Rows are points. Examples show where two turns around zero, p and q, send a point. Write where each new point lands after one turn and then the other. Backwards means that the second turn is done in reverse. Each puzzle has new turns, and all numbers are rounded.

Turn p:
[-9 31  1] -> [ 9 22 22]
[ 17 -30  21] -> [-29 -25 -11]
[-29   7  -1] -> [ 4 28 -9]
[-12  -5 -17] -> [ 15   5 -14]
[32  0  8] -> [ -8 -27  18]
[  0  -2 -11] -> [10 -3 -5]
Turn q:
[ -4 -20  26] -> [14 11 28]
[-13 -24   4] -> [-2 24 14]
[ -1  26 -12] -> [  2 -12 -26]
[ 20   3 -10] -> [-15 -17   0]
[-11 -18   9] -> [ 4 18 14]
[  9  33 -17] -> [ -3 -24 -30]
Where do these land?
p, then q: [-13 -10  12] -> [  1   8 -19]
p, then q backwards: [ -7  -3 -28] -> [-16  20  13]
p, then q backwards: [-15  30   6] -> [-17 -28  10]
q, then p backwards: [48 -7  9] -> [46  2 18]
q, then p: [-16  -9   2] -> [ 4  4 17]
q, then p: [2 0 0] -> [-1  0 -2]

Turn p:
[-44 -12   3  -4] -> [-16  13  12  39]
[ 19  37 -20 -23] -> [  0 -46  12 -20]
[ 22   0  -3 -16] -> [  2 -18 -17 -11]
[-17 -22  -7  25] -> [-17  34   4   3]
[21 -3 27 18] -> [ 31  17 -12 -12]
Turn q:
[28  3 15 30] -> [ 28 -28 -15  10]
[-39 -23  15 -12] -> [-33 -10  31 -18]
[-10  -4 -17 -35] -> [-11  34  12 -14]
[ 33 -12  15  21] -> [ 34 -25  -9  -6]
[  7   9 -22  13] -> [  0   6 -27   4]
[-19  28  -7 -17] -> [-19  24   7  23]
Where do these land?
q, then p: [-26  12  -2  -1] -> [-1 14 19 16]
q, then p: [ 22  -1 -16 -13] -> [  5 -24   4 -18]
p, then q backwards: [ 26   5  26 -14] -> [33 -5 -1 21]
p, then q backwards: [-18  21  -4  34] -> [ -4  -5  18 -40]
q, then p: [-30  11  13  16] -> [-8 32  6 19]
p, then q backwards: [ 25 -48 -16 -21] -> [-13  -1 -49  33]

Turn p:
[  0  -2   2 -39 -36  14] -> [ -4 -23   4  -4 -36  34]
[-41  23  -8   4  43 -31] -> [ 10  30   0  51  -1 -39]
[23 13  7  1 -8  4] -> [-24 -12   0 -10   4   1]
[ -8 -21  18  40 -26   4] -> [  5  33 -14 -42   1   7]
[  6   4  -2 -28   0  38] -> [ -6 -17  30   8  -1  31]
[ 16  -8 -29  40   7 -29] -> [  9   2 -43  -4  36 -21]
[  4  -9  12 -17  20   1] -> [ 10 -12  23   1  -3 -12]
Turn q:
[-21 -22 -15 -25 -20  33] -> [-15   2  -6  48 -26   7]
[-27  39   7   8 -17 -23] -> [-25 -37  17 -20  15  17]
[ -3  22 -28  17 -23 -13] -> [-34  -6 -13  -7  27  11]
[39  9 13 10 -3 -1] -> [  2  22  -9 -35  -7  -1]
[-20 -10   5   8 -16 -11] -> [  5 -17  -5   7   5  23]
[  6 -20   5 -31  48 -18] -> [ 39  20  37  14  10 -22]
[ 27 -17  13  13  31  33] -> [ 27  16 -21  -7 -24 -36]
Where do these land?
q, then p: [  5  -6  21  34 -28  19] -> [ 15 -21 -16   9   0  42]
q, then p: [ -7  27 -33 -35 -37 -33] -> [ 1 55 48 14 -5  2]
p, then q: [-20  -9  -9   1  -6  27] -> [-11   2  -9 -13 -25 -18]
p, then q: [ 16 -30   7 -35  23  22] -> [ 42  21  -3 -10 -32  11]
q, then p backwards: [ -5  26 -25   7   9 -27] -> [32  8  0 21 21 14]
p, then q: [-33 -21   7   5  16 -34] -> [-16  24   2 -37  24  16]
p, then q: [ 21 -26   2  29  -2  15] -> [  5  20  31  11  -8 -26]
p, then q: [25 13 20 -6 11 34] -> [ 28 -25  19   8 -27  -1]
p, then q: [ -1  25  10   1  16 -23] -> [  4 -20   3  -7  27  17]

Turn p:
[-10 -15  -3   4 -10  32  14  19] -> [ -3 -27 -23  -8  14  10   2  19]
[ 27  -8  15  30 -32  -5   4 -22] -> [ -6 -13  44  15 -11   7   9  30]
[-20   8   5 -28  35  15  24  10] -> [  8   9 -39  -8  25 -30   6  -8]
[-13  -2 -21  -1   8  -3   6 -19] -> [ 20  -3   6 -21   0  -6   6 -12]
[ -7  28 -22 -13  36  21  15  14] -> [  8  11 -47 -18 -10 -21  18  -9]
[  6 -12   3  21 -33  -7   0  34] -> [-39 -13   7  -2   1  31  -4  15]
[  0   1  -1  -9  -9 -18 -37  -9] -> [  9  14  15  11 -12  17 -25 -17]
[ 24 -11  11   6  -6 -12 -38 -19] -> [  7  -3  28  34 -20  10 -14 -11]
[-23  38   5 -25  19   8  13 -20] -> [ 31  38 -19 -11  10 -24   4   5]
[ 17  -4  -9 -23   3 -17   1 -10] -> [ -2   1  11  -4 -11 -23 -19 -12]
[ -1 -23  16  38 -12 -14  -3  23] -> [-32 -15  17  13  14  31  16  -1]
Turn q:
[-18   3  26  -7  10 -20 -48  -5] -> [  8  -2 -29 -21  35   6 -22 -28]
[ 11  15 -31   7 -11  17  12   7] -> [-21  -7  16  15 -11 -22   4  19]
[  4  22  -3  -2   3 -30  11 -21] -> [-13 -19  13 -32  -5  15  -3   3]
[ 38 -12   5  -9   8  11  16  -2] -> [ 7 29 24  3 -1 10  1 24]
[-33 -18  20 -34   1 -14 -23  22] -> [  9   2 -50   1  28  17  18 -13]
[ 16 -18  10  -2 -23   6  16 -17] -> [ 19  14  -2  -6 -26   3  -6  23]
[-38  23   1  -7  25  23 -31 -14] -> [-36  10 -21   2   8  -6 -16 -47]
[  8 -18   0  11   5 -14  23  10] -> [22 -5 18  2 -5  7 21  5]
[  2 -13   5  22 -10 -17  31   9] -> [ 28 -21  16   5 -18   9  14   7]
[ 25  13 -11  20 -19  30  24  22] -> [ -4  -6  25  40 -16 -12  -8  29]
[-13   3 -22   1  10   7 -33 -11] -> [-17   6  -9 -11  13 -30  -4 -20]
Where do these land?
p, then q: [ 37  29  23  23 -20  15   2   0] -> [ 15 -42  -4  43  -4   0   1   8]
q, then p backwards: [ -2  32  -9 -10  11 -24 -19   7] -> [-14 -31   1   0  -8  -8  22  23]
p, then q backwards: [-28 -13  10  22 -28  -2  30 -20] -> [ 39   0  -8  -7  15 -39   3  15]
p, then q: [-12   8 -13 -16  30  25  -7 -21] -> [ -2   4  28 -25   3 -13   1  32]
q, then p: [-23 -11   3   2 -22   1  -3  -9] -> [ -2 -11  14 -20 -18   2 -13  -1]
p, then q: [  5 -22 -12 -20  30   3  18   0] -> [ 11   2   3 -41   1  -3  21  -3]
q, then p: [-16  26  18 -16  35  -3 -21  31] -> [ 43 -11 -15   5   8  -6  37 -21]
p, then q: [  8 -18 -18   8  17   3 -12   5] -> [ 13  12  -4 -14 -24 -12   3   3]
p, then q: [  6   2 -34   9  -8 -22  -6   2] -> [ -5  11 -32  -6 -17  10 -11  11]
p, then q: [ 23 -23  19 -18 -16  25  17  31] -> [ 20 -12 -13   9  22 -29  32 -27]
q, then p: [  2 -10  12  15 -29 -21   2 -26] -> [-12 -14   3   6 -19  -3 -41   3]
